Rows are points. Two turns around zero, p and q, are shown by what they do to some points. Where does a point land after both, in the order given? Backwards means that the second turn is done in reverse. Each puzzle has new turns, and all numbers are rounded.
In the rows, 128 means zero.

Turn p:
[128 115] => [119 118]
[ 99 156] => [125 168]
[ 91 134] => [104 157]
[109 114] => [104 130]
[212 120] => [186  67]
Turn q:
[136 186] => [122 186]
[90 79] => [103  71]
[122 125] => [123 124]
[164 122] => [164 131]
Where do these land?
p, then q: [110 166] => [129 170]
p, then q: [108  74] => [86 89]
q, then p: [128 103] => [117 106]
p, then q: [166 169] => [180 147]

Turn p:
[121 106 131] => [125 107 137]
[111 113 167] => [156 111 159]
[111  78 140] => [125  80 152]
[197 176 103] => [136 169  51]
[100 167  99] => [ 99 174 141]
Turn q:
[167 123 114] => [166 126 111]
[128 150 111] => [123 146 107]
[102 123 211] => [109 136 213]
[114 116  76] => [113 103  81]
Where do these land?
p, then q: [166 128 149] => [159 119  99]
p, then q backwards: [123 153  87] => [ 99 166 120]
p, then q: [155  97 140] => [147  92 115]
q, then p: [ 59 149 181] => [160 150 208]
p, then q: [137 113  83] => [ 87 107 112]

Turn p:
[166  73 116 189 184 139] => [197  69 135 142 183 118]
[127 121 109 124  91 106] => [125 132 141 115  96  98]
[150 109  88 128 114 166] => [178 116 120 131  92 137]
[132 168  91  99 128 163] => [152 176 106 139 100 156]
[135 178 108 146 126 140] => [146 170 154 147 125 145]
[146 175 155  84 108 105] => [ 93 176 132  80 124 145]
[ 88 126 152 106 183 103] => [ 89 133  84 144 177 115]
[ 81  74 204 148  89 101] => [ 45  52 153 124 127 110]
Turn q:
[116 123 140 152 103 197] => [ 89 113 131 122 119 194]
[ 84 134 114 146 115 124] => [ 90 127 125 142  99 115]
[149 165 181 116 168  41] => [185 202 153 165 151  77]
[118 140 106  97 142 144] => [108 120 136  97 147 111]
[165 121  71 139 159 140] => [132  80  93 130 174 116]
[111 135 133 133  48 166] => [ 95 143 100  96  77 178]
[152  79 152 113 160  84] => [197 112 159 143 127 106]
Where do these land?
p, then q: [117 168 144 164  88 122] => [114 172 160 146 109 160]
q, then p: [124 154 126 177  82 181] => [140 130 113 199  81 150]
q, then p: [ 85 140 139 172 124 152] => [102 111 149 182 113 137]
p, then q: [144 142 147  84 188 137] => [ 94  96 123 107 185 104]
q, then p: [130 123  92  73 165 108] => [111 131  98  82 163  88]
p, then q backwards: [127  78 140 124  67 110] => [ 78  85  92  99 115 132]
p, then q: [168  90 108 101 182  87] => [169 106 117 108 171  63]

Turn p:
[164 104 128  77  82 145  70 179  99] => [119  92  83  93 131 107  58  80  91]
[134 132  76 154 130 102 144 100 146] => [115 166 143 139  89 103 156 150 120]
[121 104 112  75  99 149 114  74 149] => [ 75 134 112  93 150  83 148 103 152]
[162 185 169  95  70 187  95 200 109] => [102  76 138  77 134 193  41  85  99]
[100 136 156 176 110 110 127 143  91] => [162  73 153 137 119 135 131 161 117]
[172 152 172 182 101 171  69 173 105] => [123  49 141 155  95 179  89  79  92]
[ 96 103  87 133 140  97 167 114 163] => [127 172 105 127 117 108 168 180 139]
[134 129 157 139 145  82 159 106 154] => [136 145 140 164 124 123 124 161 179]
[108  85 115  83 194 124 163 109 173] => [134 199  78 139 171 122 165 134 166]
[142 121 123 157 139 135 170 113  88] => [176 133 153 119 100 129 154 116 141]
[116 165 131 127 178 102 123 116 113] => [147 154 167 161 162 128 127 138 116]
[ 88 120 109 138 147 132 135 109 148] => [119 142 122 134 143 127 175 150 124]
Turn q:
[119 111 100  70 138 176  31 133 105] => [ 43 121  89  71 140  88  75 118 137]
[122 157 159 127 155 126 169 153 110] => [143 161 142 118 138 164 162 148 153]
[144 151 135 163 122 113 119 151 128] => [128 145 125 168 121 127 128 159 135]
[ 67 174 176 100  53 117 143 119 169] => [188 183  57 116  78 143 139  93 100]
[192  87 112 160 123  90 165 119 117] => [162  76 180 157 142 118 133 170 104]
[151  82 115 145 151 113 175 125 124] => [143  82 180 132 136 133 157 137 125]
[175 107 141 124 157 117 130  83 116] => [149  99 172 117 148 139  83 138 134]
[ 82 163  89  74 104 111  81 149 127] => [ 92 189  94  98 121  75 127 108  96]
[124 131 147 138 116 172 152 142 102] => [124 116  97 123 146 169 152 142 136]
[140  87  94 193 152 105 133  59 116] => [118  78 195 180 139 149  99 100  93]
[117 114 172 149 143 119 150 168 150] => [141 128 137 134  83 148 162 146 165]
[101 172  97  91 123 179  87 135 171] => [104 159  67 119 145  86 119  75 158]
Where do these land?
q, then p: [114 139 141 135  99 111 131 108 179] => [109 122 157 131  80 100 122 111 131]
p, then q: [104  93 132  72  79 158 154 160 150] => [105 132 126  75 147  60 144  87 129]
q, then p: [143 169 168 126 141 138 107 116 109] => [ 91 135 128 141 142 160 119 108  89]
q, then p: [148 110  82 132 140 100 188  96 153] => [175 122 139 167 115 116 122 103 192]
q, then p: [196  95 100  92 147 115 140 101 119] => [164 128  87 176 162 107  88 110 150]
q, then p: [118 155 179 139 110  91 154  73  78] => [135 100 159 109 133 167 109  46 101]
p, then q: [117 120 167 213 153 143 108 131 100] => [141  42 132 157 131 169 141 155 129]
p, then q backwards: [ 89  92 125  94 103 145  66 194 100] => [148 104 100  93  49 172 119  87  97]
q, then p: [105 149 113 130 198 167  63 141 110] => [ 75 125 130 146 195 144 169 179 115]
q, then p: [116 164 114 159 150 100 158 160 185] => [116 134 171 151  76 156 126 162 172]
q, then p: [157 123  87 116  89 141 139 127 126] => [176 154 118 146 120  99 130 129 116]
